Each row is a point. Examples show where two turns around zero, p and q, send a point. Write where each new point lands after one turn and then the other. Backwards means that the second turn is done in reverse. Each puzzle has new turns, and all numbers are rounded.

Turn p:
[-15  52  15] => [-2 48 30]
[-23  54 -16] => [-16  59   3]
[ 4  1 17] => [ 8 -4 15]
[ -1 -82   3] => [-15 -79 -15]
[ 35 -24 -19] => [ 25 -22 -33]
Turn q:
[73 55 10] => [52 73 21]
[-43  -5  -5] => [-39 -17 -11]
[-18 -28 -22] => [ -6 -31 -25]
[-12 -22  17] => [ -8 -25  15]
Where do these land?
p, then q: [ 22 -24  61] => [ 35 -33  50]
q, then p backwards: [ 14  70 -45] => [  3  61 -59]
p, then q backwards: [-10 -52 -21] => [-39 -35 -23]
p, then q: [-26  -6   3] => [-24 -11   5]
p, then q backwards: [ 1 12  3] => [7 9 4]

Turn p:
[-21  63 -33 -31] => [-34  46 -51 -24]
[ 33 -38  56  22] => [ 46 -15  61  12]
[ 14 -24  -6 -21] => [  5 -25   5 -24]
[ 33 -25   6  35] => [ 43 -24   9  22]
[-58  23 -24  -5] => [-59  16 -24  14]
Turn q:
[-64  39  54 -31] => [-75  -2  51 -36]
[  7 -26 -55  34] => [ 18 -11 -55  38]
[ 6  6  3 48] => [ 2  9  7 47]
[ 20 -37  10 -49] => [ 35 -28   4 -48]
[-26  12 -12 -13] => [-28   1 -13 -13]
[ 46 -39  19 -18] => [ 58 -19  17 -17]
[ 11  45 -18  30] => [-10  49  -9  29]
Where do these land?
q, then p: [-39  -9  52 -18] => [-30  -8  60  -7]
q, then p: [-20   4 -42   4] => [-22 -15 -37  11]
q, then p backwards: [ -9  45 -44 -15] => [-18  55 -22 -21]
p, then q: [ 47 -15  55  54] => [60 27 54 34]
p, then q: [ 21 -24 -21 -25] => [ 21 -24 -15 -29]

Turn p:
[ 10 -27  29  -4 -30  -1  -7 -20] => [  6 -25  27  -7 -21  -4  -2 -34]
[  3   5  13 -19 -26  -3 -15  24] => [  4   4  28 -16 -26   0   0  17]
[ 11  19  20 -10  22  11  -8 -11] => [ 10   9   7 -24  26  15  -1  -7]
[ 11  19 -49  74 -30   0 -10  11] => [ 14  28  -8  75 -11  -9 -49  12]
[ -8  11 -22   3  97 -33   1  15] => [ -7   2 -54 -20  74 -30   2  42]
[ -7  19  15 -24 -10 -15 -11 -49] => [-11  20  -3 -38  -8  -1 -11 -43]
[-15 -18   3 -23   0  22 -18  11] => [-25 -20  16 -12  -4  19   3  14]
[-25 -22   5  28 -23  14  69  20] => [  0  -5   0  59 -17  -6  63  -7]
[ 20  -6 -13 -24   0   5  -2   1] => [ 10 -13 -12 -16 -12  17  -5   9]
Turn q:
[-21  17  -8  21  -3 -13 -36  12] => [-11  -4  -4  16 -18 -11 -39  22]
[-20  -5  -5  25 -16 -14  26  -4] => [-12  -4 -15  22 -13 -25  24   0]
[ 13  10  -5  17  -4 -28  24  -9] => [ 12   2 -14  11  -4 -30   7 -25]
[-15 -53  20  -5  -6 -13 -28  17] => [ -2 -53  28  -9 -21   9   5  22]
[-15   5 -10  24  63  54  -5   7] => [-23   8  11  35  68  22 -16  23]
[-21  -3  -6  11 -21   5  13 -32] => [-30   3 -18  13 -17   4  19 -14]
[ -8  11   7 -85   4 -11  25   9] => [ -6  23  15 -82  10 -15  20   2]
[ 13 -14 -13  14 -25   7   4  16] => [ 23  -7 -19  11 -12   9  14  14]
[-12  14  26  26 -10   9  22   5] => [ -4  23  16  31 -10 -12  20   4]
[ 86  17  -7 -50  18   4 -47 -20] => [ 54   8   2 -51  16  48 -54 -46]
Where do these land?
p, then q: [  9 -34 -27  -9  -8  -9 -44  14] => [  3 -40   8 -11 -28  16 -10  37]
q, then p backwards: [-19  28  43  37   3  11  12   1] => [-32  17  10  43 -32   6   2  18]
q, then p backwards: [-18  25   3   1 -33  17  -5 -21] => [-25  23 -25 -12 -28   7   6  -8]
p, then q: [ -2  24  14 -28  36 -21   1  21] => [ 15  15   6 -42  27 -25  -1  11]
q, then p: [-10   7  30   4 -15  27  26 -36] => [ -8  37   2  19   7  12  28 -35]
q, then p: [ 28  33  25   0  22 -44  21  26] => [ 44   9  -2 -42   7 -40 -19 -16]
q, then p: [-42  31  30  17  11   7  41   0] => [ -4  51   5   8  19 -43  28  -6]
p, then q: [ 44  -4 -63  -7  26 -16 -15  25] => [ 43 -29 -34 -12   9  16 -32  49]
p, then q: [ 25 -36 -31  -7  11  18 -38 -13] => [ -8 -44  -1  -4   1  46 -13  27]
q, then p: [ 13 -46 -24 -18 -28  14  -4  21] => [ 14 -36 -13  13 -24  33  21  25]
p, then q: [-28 -27  -2  11 -25  -3   5 -39] => [-43 -15 -14  16 -26   0   9 -22]

Turn p:
[ 65  45 -20 -62  11 -70  -2  10  44] => [ 42  19 -45 -73  29 -74  14 -11  38]
[-56 -21 -20 -41 -37  43 -13  13  24] => [-37 -35 -14 -29 -31  48 -39  27  25]
[-14 -13  17  40 -13  33  23 -34   7] => [-18   3  15  34 -16  45  24 -27   2]
[ -3 -20  44  14   7 -22  12  -4 -12] => [ -1 -17  44  13  -1 -18  19 -15  -9]
[ 31 -26  35  46 -24   1  13  28   7] => [ 28   7  38  41 -35  -9  24   7  26]
[-19  46  -3 -23  -1  30   6 -17 -32] => [-23  28  -7 -34   3  29   1   8 -43]
[-48   0 -13  25 -12 -12  16  22   1] => [-50  -8  -2  25  -6  -9   5  27   8]
[  1  15  -7  -1 -34 -20 -29 -13  17] => [ -8   7 -25 -10 -33 -21 -13 -22   8]
[ 21  20   7  18  72  19 -24 -21 -20] => [ 24  36  15  17  57   9 -25 -26 -33]
[ 21 -46 -40 -16  32  -2  -2  16 -36] => [ 43 -41 -19  17  33   1 -12  33 -22]
Turn q:
[-19   2  -4 -28 -37   8  54 -28 -36] => [ -4  -1 -14 -29 -37 -11  46 -53 -11]
[-12 -37  -8  97   5  -2  27 -56  40] => [-25 -39 -35 106  24 -22  20 -21   7]
[  6  31  -3  37  16 -13   1  38   9] => [  6  31   0  25   8 -12   6  48 -12]
[-37 -22 -35 -47 -27 -32  26 -38 -40] => [-20 -24 -52 -53 -41 -22   4 -44  -6]
[ 41  10 -30 -64  -1  19  10 -12 -47] => [ 40  24 -21 -60  -6  34  -6 -43 -18]
[ 18  31  23  36  18 -19 -49   4  24] => [  4  23  29  41  16 -17 -48  29   1]
[ 25  11  33 -15 -10 -13 -37  24  11] => [ 27   2  44 -11  -1  -8 -31  23   8]
[ 32   3 -11  -9 -21  -8 -18  45  28] => [ 44  -3   9  -2 -16  14 -10  45  15]
[  9 -21  11  22  14  13 -18  31 -16] => [  2 -16  17   3  27  13   0  26 -29]
[  0 -10  41  14  52  -2   4   0  32] => [-16   3  20  16  60 -15   2  10  30]
[-10   7  34 -19  13  30 -26   0  -7] => [-20   8  44 -16  13  19 -12  -9   0]
[-52  -5 -50 -24 -23  19  27  -8   3] => [-37  -7 -41 -17 -47  27  30 -11  14]
Where do these land?
q, then p: [ 50  25  42  11   6 -14 -31  16  -1] => [ 37  35  40  -4   4 -41 -13 -16 -11]
p, then q: [-36 -13 -41 -37  31  11  45  -5  30] => [-39  -9 -28 -18  38  49  21  20  35]
p, then q: [ -8  -1 -12  36   3 -18  -6  28  19] => [-10   1  -5  33  -4 -22  -7  35   8]
p, then q: [ 10 -34 -13 -28 -25  29 -47   6 -13] => [ 35 -36  17  -5 -17  41 -32   3 -19]
p, then q: [43 31  9 57 39  1 16 10  8] => [ 11  67   2  43  24 -32   7   3  -1]
q, then p: [  9 -52 -23  -8 -26  26 -29 -31 -32] => [ 29 -43  -9  16 -18  48 -21 -18 -33]
q, then p backwards: [  6  44   9  16  17 -36 -29   5 -25] => [  0  40   3  10  15  -9 -42  29 -28]
p, then q: [ 26  36  52  13 -38 -22 -53  -7 -19] => [ 27  12  25  -8 -54 -53 -34 -35 -17]
q, then p backwards: [-23 -60 -18 -17  14 -16  30  27 -23] => [-14  -7 -34 -58  -6 -28  40 -13  -9]
q, then p: [-21  -8 -22 -12 -27  37  22  20 -30] => [ -4 -16  -3 -17 -19  43  32  29 -18]
p, then q: [ -5  34  -6 -20 -30 -11  45 -34  36] => [-18  15 -36 -18 -29   8  36 -27  46]
p, then q: [-51  -3  22 -12  37  12  38 -35  51] => [-69  -3   8   1  34  18  18 -30  51]

Turn p:
[ -2  -5   8  25  -6  -1  -9  -9 -32  24 -31] => [  2   1  -1  27 -20 -30 -10 -19  -8   9 -29]
[ 23 -19  20   0 -23   9 -19 -37  50 -49 -29] => [ 71 -49   7  -8   5  17  23  -2   4 -29  -9]
[ -8 -15  28 -25  -9  10  36  60   3   4  -4] => [-33  -6 -10 -17  -9  10  52  25  -5  41  -7]
[ 20 -13 -93   6 -14 -12  -3  16  13  25 -16] => [ 20  41 -67  -8 -14 -33  -2 -17  30  -9  41]
[  4   2  13  -1   2 -15  39 -28 -35  21  23] => [-36   2  37 -14   5 -25  -7 -35 -11   4   5]
[ 15 -30  23   3  -9  -9   9  79 -13  -1  35] => [-28  -9   3 -12 -30 -15  21  59 -10  50  30]
[ 12 -29 -31 -17   6 -13 -19  20 -16 -37 -20] => [ 14   6 -33 -22 -29 -13   5  29 -22 -32   3]
[ 11   4 -53  31  13  12  36   5 -23 -10   5] => [-28  20 -15  25  -6 -28  15 -12   2 -36  42]
[-27  39 -11  -7 -11  16 -12 -19 -30  19  34] => [-30  25  19  11 -14  32 -41 -25  14  -2   2]
[-58   0  38   7  -9 -22 -13 -35  89  -3  -9] => [ 26 -63  -8 -11  65  30 -16   2  53   7 -42]
[  8  72  31 -15   6 -21 -22 -19 -16 -13   4] => [ 10  39  64   0   8  20 -18  13   9 -17 -34]
[  3  -7  27  -7  56  46 -22 -34  11  21   7] => [ 15  -7   4  29  43  33 -21 -19 -57  13  -1]
Turn q:
[  8  -1  34 -18 -22   4 -22  20  -7  19   1] => [ 10  23  17 -11 -28   7 -11  22  20  11 -20]
[ -5  29 -14   4 -22  16  -3 -34 -15   6  28] => [-11   9  -2 -10 -26   2 -12 -17 -14   9  48]
[ 22  14  26 -20 -26  -8 -13  15 -26 -78  -1] => [ 22  53   2 -43 -16 -13  33  -5 -28 -42 -21]
[ 21  31  26 -25  57  -3   7  -5 -20  17 -17] => [ 16  31  49   4  54  -2 -12  -2   6  17   7]
[  8   1 -97  29 -13 -27 -21  -1  -7  12   3] => [-52 -37 -50 -18   9  -9 -24   5 -58  28   3]
[ -2   2  33 -14  10  24  18  15 -14 -58  82] => [ 28  28  11  -9 -12  41  18  22 -11 -80  43]
[ 21 -24  -3  35  60  21  -3 -21  36  -7  -6] => [ 29 -18 -18  53  41 -20 -32 -12  -2 -24   1]
[-44   4  10  55  25 -19  -1  -9  31  28 -24] => [-48 -26   2  45  15 -35  -9 -12  42  -5  -3]
[-71  17  23   1   3   3   6   6   4  11 -35] => [-43  -1  27  15  -3  10  19 -38  48   0 -17]
[ 12  16  21 -24 -16 -70  13 -15 -10  25 -30] => [ -6   4  21 -45  18 -45  25  18  29  44  -3]
[  6  -6 -46  24 -23  29  24  13 -22  37 -18] => [-17 -33   4  29 -23  15   4  -1 -43  46  -4]
[ 12 -50  -8 -26 -16  23  -8   4 -24 -13  -2] => [ 40 -23   2 -23 -23  24  -6  -5 -21  -5 -27]
[ 12 -32  -6 -23 -18   7   4  13  75   1  20] => [ 33  -8 -67  12  -4  24   8  26  34   2  -6]
Where do these land?
q, then p: [-24  10  29   8  14  19 -10  46  11  25 -13] => [ 10 -18  -8  51  13  12  17  11  26   8 -27]
q, then p: [-13 -11  26  -6 -37 -11   6  19  36 -10  11] => [  5   0 -20 -11   1   5  42   1  41  -6  17]
q, then p: [-15  -4  -7   2  12  57 -14 -68 -35 -20  15] => [ 32 -29  53 -10 -25  18 -48 -28 -23 -23  20]
q, then p: [-10  -9 -19  24 -26  -1   7  41  32  18 -20] => [-17  -8 -49  24  -9 -24  15 -13  29   5  -8]
p, then q: [ 22  62 -37 -11  40 -43  39  -3  17  13  21] => [-23  58   5   2  66  10   6  -2  31 -29  39]
q, then p backwards: [ -2  16   6   9  11  11 -54 -68 -27  -5 -11] => [ 15 -10 -29   3  -9 -29  -7 -59 -34  40  25]
q, then p: [ -2 -10  36  52 -10 -14  11  41   5  -8 -12] => [-13 -24  -3   9  -7 -35  34  33  36  -9 -26]
p, then q backwards: [-11 -43  -2   0   3 -37  10  24  15  11  15] => [ 12  -6 -25   1 -14 -52  -7 -18   9  20   5]
q, then p: [ 22 -27  13  17 -10   4 -25  49  27 -17   7] => [ 17  19 -27  21 -31 -14  33  29  21 -23  -7]
p, then q: [ 39  20 -30 -44  -9 -17  40 -16 -25  37  24] => [ -2  39  15 -40   8   6   4 -17  37  15  65]
p, then q backwards: [-12  38 -41 -42  -8  -3   8  11 -46  -8   4] => [-28  44  17  -9 -27   7 -41  24  -9 -30  20]
q, then p backwards: [  7 -41  26 -10  19  34 -18 -77 -10 -37 -41] => [ 36 -14 -11  12 -31 -13 -16 -93   8  22 -33]
